Rows are points. Each copy is the shape, with its points in the same order, stretched, turned, moved and blurred by noise. Say if it was mirrored as well.

Shape (8 x 2):
0.028	-0.043
-0.024	0.065
0.010	-0.051
0.040	-0.045
-0.031	-0.008
0.031	0.021
-0.003	0.038
-0.020	0.022
Copy 1 (8 x 2):
0.049	-0.043
-0.099	0.054
0.042	-0.059
0.055	-0.042
-0.033	-0.024
-0.016	0.028
-0.050	0.036
-0.054	0.010
Copy 1 is: only turned
Copy 2 (8 x 2):
0.022	-0.014
-0.055	0.032
0.023	-0.040
0.040	-0.005
-0.018	-0.041
0.003	0.040
-0.031	0.036
-0.027	-0.004
Copy 2 is: only turned
Copy 3 (8 x 2):
-0.069	0.005
0.085	0.006
-0.065	0.017
-0.076	-0.014
0.004	0.045
0.002	-0.032
0.038	-0.005
0.022	0.029
Copy 3 is: only turned
Copy 4 (8 x 2):
0.015	0.027
-0.024	-0.053
-0.009	0.032
0.027	0.031
-0.046	0.001
0.027	-0.012
-0.007	-0.029
-0.030	-0.019
Copy 4 is: mirrored

Shape (10 x 4):
0.006	-0.007	-0.027	-0.020
0.026	0.012	-0.042	-0.013
-0.026	-0.007	0.003	0.045
0.025	0.002	-0.012	-0.036
0.013	-0.033	0.004	-0.032
0.020	0.014	0.003	-0.028
0.014	-0.008	-0.014	-0.035
0.017	-0.017	-0.160	-0.021
-0.055	0.006	0.002	0.006
0.004	-0.003	0.005	0.004
Copy 1 (10 x 4):
0.012	-0.001	0.007	-0.028
-0.001	0.015	0.034	-0.034
-0.035	0.035	-0.044	0.000
0.020	-0.020	0.025	-0.011
0.044	-0.010	-0.004	-0.001
0.009	-0.023	0.019	0.001
0.027	-0.016	0.015	-0.014
0.020	0.067	0.065	-0.140
-0.022	-0.019	-0.045	-0.025
-0.005	0.003	-0.012	0.003
Copy 1 is: only turned
Copy 2 (10 x 4):
0.008	0.024	-0.028	0.002
0.020	0.034	-0.036	-0.033
-0.030	0.006	0.015	-0.009
0.033	0.014	-0.036	0.002
0.008	-0.014	-0.036	0.030
0.039	0.010	-0.020	0.000
0.019	0.014	-0.033	0.014
-0.032	0.105	-0.082	-0.060
-0.017	0.040	0.029	0.028
0.006	0.000	-0.010	-0.003
Copy 2 is: mirrored
Copy 3 (10 x 4):
-0.024	0.005	-0.046	0.014
-0.027	0.009	-0.047	0.042
0.016	-0.045	0.055	0.013
-0.013	0.046	-0.054	0.017
-0.020	0.055	-0.029	-0.008
0.017	0.048	-0.045	0.015
-0.014	0.040	-0.052	0.004
-0.166	-0.091	-0.118	0.059
0.046	-0.056	-0.005	-0.035
0.010	0.019	0.005	0.012
Copy 3 is: mirrored
Copy 4 (10 x 4):
0.015	-0.024	0.031	0.036
0.052	-0.024	0.022	0.030
-0.005	-0.007	-0.019	0.016
0.019	-0.016	0.046	0.016
-0.022	0.001	0.056	0.029
0.019	-0.014	0.040	-0.007
0.007	-0.019	0.050	0.025
0.076	-0.068	0.012	0.133
-0.016	-0.040	-0.008	0.015
0.004	-0.008	0.018	0.009
Copy 4 is: only turned

Shape (13 x 8):
-0.028	-0.012	0.008	0.153	-0.015	-0.018	0.026	-0.049
-0.037	-0.018	-0.005	-0.009	-0.027	0.002	0.004	0.019
-0.032	0.026	0.006	-0.001	-0.011	-0.004	0.023	-0.039
0.032	-0.002	0.034	-0.014	0.012	-0.019	0.007	-0.049
-0.001	-0.054	-0.010	-0.005	-0.013	-0.001	0.010	-0.018
0.139	0.026	-0.008	0.024	-0.024	-0.012	-0.067	-0.020
-0.044	0.018	0.028	-0.020	-0.003	-0.016	0.029	0.042
-0.032	0.010	0.015	-0.013	-0.003	0.041	0.014	-0.046
-0.041	0.006	-0.015	-0.012	-0.022	-0.008	0.018	-0.014
-0.047	0.017	0.028	0.020	-0.033	-0.010	-0.026	-0.007
-0.024	0.011	-0.010	-0.007	0.028	-0.011	-0.022	0.073
-0.050	0.016	-0.018	-0.015	-0.016	-0.018	-0.022	-0.031
0.008	-0.008	-0.005	0.002	-0.013	-0.004	0.029	0.013
Copy 1 (13 x 8):
0.045	0.132	0.048	0.063	-0.051	0.031	0.153	-0.047
-0.024	-0.017	0.050	0.032	-0.028	-0.015	0.006	-0.002
-0.001	-0.024	0.030	0.050	0.003	0.014	0.049	-0.043
0.054	-0.018	-0.008	0.027	0.063	-0.015	0.039	-0.021
0.019	0.006	0.059	0.037	0.035	-0.010	0.014	0.022
0.034	0.084	-0.039	-0.119	0.105	-0.076	0.013	-0.033
-0.022	-0.054	-0.013	0.052	-0.062	-0.015	0.022	0.001
0.033	-0.047	0.058	0.035	-0.001	0.042	0.026	-0.033
-0.031	-0.017	0.044	0.048	-0.007	-0.003	0.027	-0.023
0.005	-0.002	0.039	0.041	-0.046	-0.029	0.032	-0.084
-0.031	0.015	-0.031	0.019	-0.051	-0.015	-0.048	-0.002
-0.033	-0.003	0.044	0.054	0.010	-0.008	-0.001	-0.077
-0.007	0.003	0.011	0.009	0.001	-0.009	0.036	0.027
Copy 1 is: mirrored
Copy 2 (13 x 8):
-0.121	-0.010	0.077	-0.013	-0.041	0.047	-0.005	-0.048
0.048	-0.014	0.014	0.003	0.005	-0.006	-0.033	-0.044
-0.012	-0.017	0.025	-0.031	0.011	-0.022	-0.009	-0.017
-0.018	0.018	0.017	-0.028	0.027	-0.017	0.037	0.042
0.029	-0.023	0.007	0.037	0.015	0.005	-0.013	-0.006
-0.060	0.066	0.058	0.070	-0.018	-0.060	0.012	0.053
0.033	0.029	-0.010	-0.041	0.012	0.011	-0.024	-0.014
-0.009	-0.035	0.004	-0.037	-0.006	-0.042	0.018	-0.033
0.013	-0.022	0.024	-0.008	0.020	-0.018	-0.031	-0.022
-0.005	0.010	0.054	-0.017	-0.014	-0.011	0.007	-0.059
0.020	0.032	-0.006	0.007	0.031	0.019	-0.046	-0.047
0.005	-0.017	0.049	0.010	0.034	-0.030	-0.014	-0.042
0.009	0.002	0.005	0.004	0.004	0.002	-0.040	0.003
Copy 2 is: only turned
Copy 3 (13 x 8):
-0.083	0.010	0.060	-0.044	-0.005	0.120	0.028	0.051
-0.034	-0.034	-0.028	0.020	0.010	0.025	-0.025	-0.001
-0.016	-0.022	-0.033	0.000	-0.055	0.026	0.026	0.017
0.070	-0.004	-0.011	-0.022	-0.042	-0.017	-0.029	0.040
0.016	-0.055	0.012	-0.016	0.002	0.021	-0.031	0.043
0.109	0.074	0.061	-0.082	-0.005	-0.092	-0.097	-0.070
-0.035	0.010	-0.079	0.051	0.024	0.009	-0.003	-0.020
0.021	-0.052	0.004	0.025	-0.081	0.021	0.006	0.024
-0.038	-0.037	-0.033	0.004	-0.024	0.027	0.018	0.008
-0.058	0.001	-0.032	0.021	-0.040	0.027	-0.040	-0.009
-0.059	0.036	-0.034	0.052	0.058	-0.046	-0.027	-0.031
-0.060	-0.025	-0.033	0.004	-0.054	0.002	-0.002	0.016
0.012	-0.012	-0.017	-0.005	0.023	0.013	-0.002	-0.009
Copy 3 is: mirrored
